Each row is a point. The points of each table are mixes of a few directions, plus a little noise. Count the directions of each table, and those that both share. Where both have some left over, give the other angles between the two spaces (their principal angles), to ten degrees, smallest first.
In the rows, 128 means zero.

First:
[[133 110 127]
 [126 118 127]
 [134 136 129]
 [ 92  58 123]
 [172 134 129]
 [157 155 130]
 [ 84 186 132]]
Second (4 x 3):
[[161 110 126]
 [176 102 126]
 [ 77 156 130]
 [ 98 145 129]]
Directions: first 2, second 1, shared 1

First (5 x 4):
[[122 104 123 165]
 [124 160 134  67]
 [155 119 109 175]
 [106 148 119  82]
 [134 109 154 150]]
Second, 8 rows:
[[138 160 157 136]
 [165 149 173 111]
 [143  76 107  90]
 [118 115 112 129]
 [ 87 190 132 191]
 [130 101 113 113]
 [117 134 122 140]
 [127  99 110 114]]
Directions: first 3, second 2, shared 1; angles 80

First:
[[104 145 129 148 123 101]
 [100  68 122  95 124 117]
 [118 119 133 134 134 117]
 [170 137 154 153 163 151]
 [163 132 105  84 105 175]
 [113 166 126 153 119 107]]
Second:
[[128 149 120 129 115 128]
 [130   7 176 124 200 127]
 [128 106 137 127 141 128]
 [128 149 119 129 115 128]
 [128 155 117 129 112 128]
 [127 181 107 130  97 129]
 [128 135 125 128 124 128]
 [128 141 123 128 120 128]]
Directions: first 3, second 1, shared 1

First, 7 rows:
[[114 124 126 114 162 141  97 120]
 [102 140 129  88 177 149  95 106]
 [128 161 137 106  96 119 176 120]
 [136 132 118 122 151 145  91 132]
 [133  66 131 197 102  98 145 149]
 [176 133 108 151 117 141  94 157]
 [107 140 148 118  92 103 197 113]]
Second:
[[161 151 115 126 106 134 124 142]
 [155 145 125 137 123 140 119 146]
 [ 91 113  90  61  65  77 169  70]
 [140 134 133 140 137 138 120 141]
 [218 189 107 141  90 156 108 176]
 [113 116 142 140 152 132 124 129]
 [ 87  98 149 137 165 125 129 115]
 [ 95 104 145 135 157 126 129 118]
 [ 93 102 145 135 158 125 130 116]]
Directions: first 3, second 2, shared 1; angles 50

First (9 x 9):
[[112 165  93 180 184 136 126  85 100]
 [155  99 168  61 108 109 125 158 121]
 [172 120 162  93 140 170 143 123 149]
 [106 152 140 116 133 143 105 133 107]
 [ 98 127 112 134 113 100 114 136 120]
 [137 102 132  80 131 104 122 127 131]
 [163 110 155 128  96 129 151 160 137]
 [102 128 115 121 123 138 114 116 149]
 [106 146  75 240 123 124 152 111 138]]
Second:
[[128 128 128 128 128 128 128 128 128]
 [ 65  95  96 161 160 109 110 110 227]
 [174 152 152 104 105 142 141 141  56]
 [140 135 134 121 122 132 131 132 109]
 [137 133 133 123 123 131 131 131 114]
 [ 84 105 105 151 151 115 116 115 197]
 [168 149 148 107 108 140 139 140  66]]
Directions: first 5, second 1, shared 0; angles 30

First (9 x 11):
[[133 143 144 127 181 171  34 171  53 181 133]
 [138 170 126 111 114 126 145 124 125 145 111]
 [110  73  95 182 151 159 161 131 155 147 135]
 [137 158 132 104  99 105 153 112 141 113 117]
 [134 144 145 103 113 106 117 122 124 105 128]
 [112  79 101 180 164 169 135 142 134 160 136]
 [133 149 127 115 110 116 150 118 139 124 119]
 [115  69 134 142 123 105 130 116 157  72 152]
 [142 171 147  87  98  96 127 115 126 104 119]]
Second (9 x 11):
[[113  61 134 145 122 103 131 114 161  66 155]
 [150 230 119 102 136 166 123 149  78 223  88]
 [117  78 133 140 124 109 130 117 152  81 148]
 [130 136 127 126 129 131 128 129 124 136 125]
 [133 153 125 122 130 137 127 133 116 151 119]
 [135 159 125 120 131 139 127 134 113 156 116]
 [140 183 123 114 133 148 125 139 101 179 107]
 [123 104 130 134 126 119 129 123 139 107 137]
 [111  50 135 147 121  99 132 112 166  56 159]]
Directions: first 3, second 1, shared 1

First, 9 rows:
[[101  39  83 151 115 133 195  88 190 134 111 166]
 [115 116 109 145 109 133 137 115 126  96 116 133]
 [118  94 111 137 123 130 153 112 151 129 121 143]
 [131 134 134 123 132 127 123 132 126 134 131 126]
 [130 151 134 130 123 129 110 134 107 110 127 118]
 [142 113 145 102 160 120 140 138 159 195 145 134]
 [162 208 182  91 159 118  68 174  83 160 155  94]
 [141 151 148 112 144 124 112 145 120 150 140 119]
 [110 146 106 161  87 140 112 115  88  42 106 120]]
Second (9 x 12):
[[137 137 142 111 127 123 120 146 127 146 150 126]
 [139 139 145 108 126 122 119 149 128 150 156 126]
 [155 155 166  80 125 112 104 178 127 183 194 124]
 [102 102  91 174 131 143 151  81 129  76  66 132]
 [118 118 115 146 129 133 136 109 129 109 104 130]
 [111 111 103 157 130 138 142  97 128  95  88 130]
 [104 104  93 171 130 142 149  84 129  80  71 132]
 [122 122 120 137 129 132 133 118 128 117 115 128]
 [163 162 176  67 123 109  98 191 127 196 211 123]]
Directions: first 2, second 1, shared 0; angles 30

First:
[[132 125 143 190 123 115 169 159 127  96 193 144 104  92  73 174  94 235]
 [126 130 123 108 129 132 115 118 127 139 106 123 136 140 146 113 140  92]
 [129 127 136 158 125 123 148 142 127 112 158 136 117 110 102 150 112 179]
 [128 128 128 127 128 128 128 128 129 129 127 128 128 128 128 129 129 127]
 [125 129 119  95 131 134 105 111 128 145  93 120 141 148 158 103 147  70]
 [127 129 124 110 129 133 118 119 128 137 109 124 135 139 144 113 138  98]
 [124 131 118  88 131 136 102 110 128 149  87 118 143 153 163  98 150  59]
 [125 130 117  83 131 138 100 105 127 151  82 117 145 154 168  95 153  50]
 [133 125 144 193 122 117 170 161 128  95 197 144 103  89  70 176  92 242]]
Second:
[[ 92 148  62 119 105 122 179  97  88 102 160 125 140 147 124 167 102 149]
 [149 110 104 141 105 146 164 132 187 107  92  95 117 132  85 118  60 175]
 [170 108 233 135 169 128  35 169 155 174 100 150 117 101 154  80 199  72]
 [103 139 109 126 135 125 172 122 124 129 141 112 127 125 128 125 113 160]
 [ 97 149 113 116 134 113 132 112  74 130 166 146 140 133 154 150 158 111]
 [150 118 123 131 108 134 104 127 135 115 114 136 130 137 116 140 120 112]
 [134 127 127 127 121 128 111 125 119 124 129 138 131 133 129 138 135 112]
 [151 113 132 136 118 139 123 136 162 121 103 118 122 129 108 120 105 137]
 [106 137 105 127 130 127 174 121 128 125 138 111 127 128 123 127 106 162]
 [ 87 150  84 118 123 117 172 105  85 118 164 128 138 137 137 154 122 144]
 [169 109 217 134 159 129  42 162 151 164 102 150 119 107 149  91 188  75]]
Directions: first 1, second 3, shared 0; angles 60

First, 11 rows:
[[109 137 156 109 130 144 107 138 148 115 142 171 142 115 131 135 135 129
  164 109]
 [ 84 154  63 149 116 152 167 123  89 120 115 122 126 148 116 120 133 168
  113 101]
 [ 66 174 131 117 109 169 113 159 131  93 126 137 158 115 158 147 138 148
   98  90]
 [ 98 162  76 159 114 132 198 121  94 123  99  96 139 122 136 108 140 155
   58 124]
 [170 103 124 133 142 102 134  99 135 148 134 115  99 149  93 116 108 112
  137 157]
 [136 107 129  97 122 145  98 147 164 112 173 131 106 162 109 139  70 105
  103 168]
 [191  59 154 113 136  89 133 151 133 159 140 145 134 105 154 115 136  95
  155 178]
 [120 105 130 109 117 138 116 173 120 126 136 152 151 112 168 135 142 126
  139 130]
 [174 125 168 139 150  92 119  81 151 146 120 104 110 123 102 123 124 105
  137 140]
 [ 96 183  97 177 131 133 108  86  74 132  61  59 113 147 121 147 160 168
  125  57]
 [164  97 176 102 142 112 115 128 169 134 160 175 130 111 119 121 121 100
  175 152]]
Second:
[[146 126 105 170 134  90 194 110  75 162  74 112 148  90 153 100 189 148
  137 113]
 [142 120 131 113 127 139  74 123 157 116 154  85  89 181  97 151  63 103
   88 159]
 [130 135 184  91 129 138 109 137 196 101 174 157 137 116 120 132  93  95
  103 158]
 [143  95  88 133 114 130 104 157  96 136 120  74 108 165 147 144 104 121
   88 152]
 [103 168 156 137 123 136  99 130 125 115  99 102 148 108 157 149 153 134
  108  89]
 [136 138 168 131 136 120  78 119 130 131 107 107 130 119 142 150 145 120
  146 102]
 [125 136 120 124 145 126 164  88 149 131 151 187 116 132  69 102 126 141
  190 120]
 [108 125  63 148 122 128 213 126  86 140 117 160 141 118 125  92 156 164
  142 122]
 [121 110 133 104 121 143 118 160 139 121 153 168 138 123 141 131 124 123
  149 135]]
Directions: first 6, second 6, shared 6

First, 8 rows:
[[ 95 141 134 116 124 137 147 138 118 139 140 143 149  94 158 123 147 127
  103 157 145 115 111 122]
 [145 123 125 135 130 124 118 123 133 124 122 121 119 145 112 129 118 129
  140 115 118 134 137 132]
 [ 29 165 145  95 116 156 188 158  98 160 169 172 190  25 221 114 182 122
   54 212 180  86  77 110]
 [162 116 122 140 133 118 107 117 139 117 114 114 107 164  96 133 110 129
  154  99 110 142 146 134]
 [108 135 132 122 126 133 140 133 122 134 137 137 139 107 148 125 140 127
  112 145 139 119 117 124]
 [211  97 116 157 139 105  78 103 154  99  93  93  77 215  51 139  80 132
  190  58  84 164 171 143]
 [126 129 128 127 127 127 129 128 127 128 128 129 130 125 128 129 128 128
  127 130 129 128 127 127]
 [147 121 125 135 132 122 116 121 134 122 119 119 117 148 109 131 117 127
  143 112 117 137 137 131]]
Second:
[[185 126 110 137 105 122 112 114 154 105  96 112 111 191  90 121  86 119
  159  90 117 141 160 156]
 [189 120  90 145  89 101  93 128 121 149 117 134 158 174 114  84 100 105
  141 111 117 134 136 126]
 [130 147 109 137  92 147 145 134 126 140 121 135 141 137 143 113 114 106
  122 152 132 108 116 135]
 [147 131 102 151 107 130 125 128 124 141 123 138 139 146 131 106 108 107
  128 149 128 111 118 129]
 [ 85 150 136 139 112 179 154 157 101 167 146 109 117  98 153 158 153 122
  138 164  91 122  80 105]
 [ 69 132 175  72 172 124 162 120 150  85 138 140 124  72 148 154 162 164
   91 119 178 129 151 147]
 [104 115 119 181 162 149 132 121 111 145 140 134 103 113 129 139 125 120
  127 186 112  99  87 101]
 [163 100 128 116 144  78  83 122 126 125 130 133 145 140 108 111 130 139
  133  86 130 156 154 119]
 [167  96 113 136 134  74  77 122 113 143 135 144 163 141 116  90 126 125
  126 108 130 141 139 109]
 [ 38 157 201  65 168 178 194 133 157  78 133 106  78  66 148 206 174 172
  116 116 147 140 140 154]]
Directions: first 1, second 5, shared 1
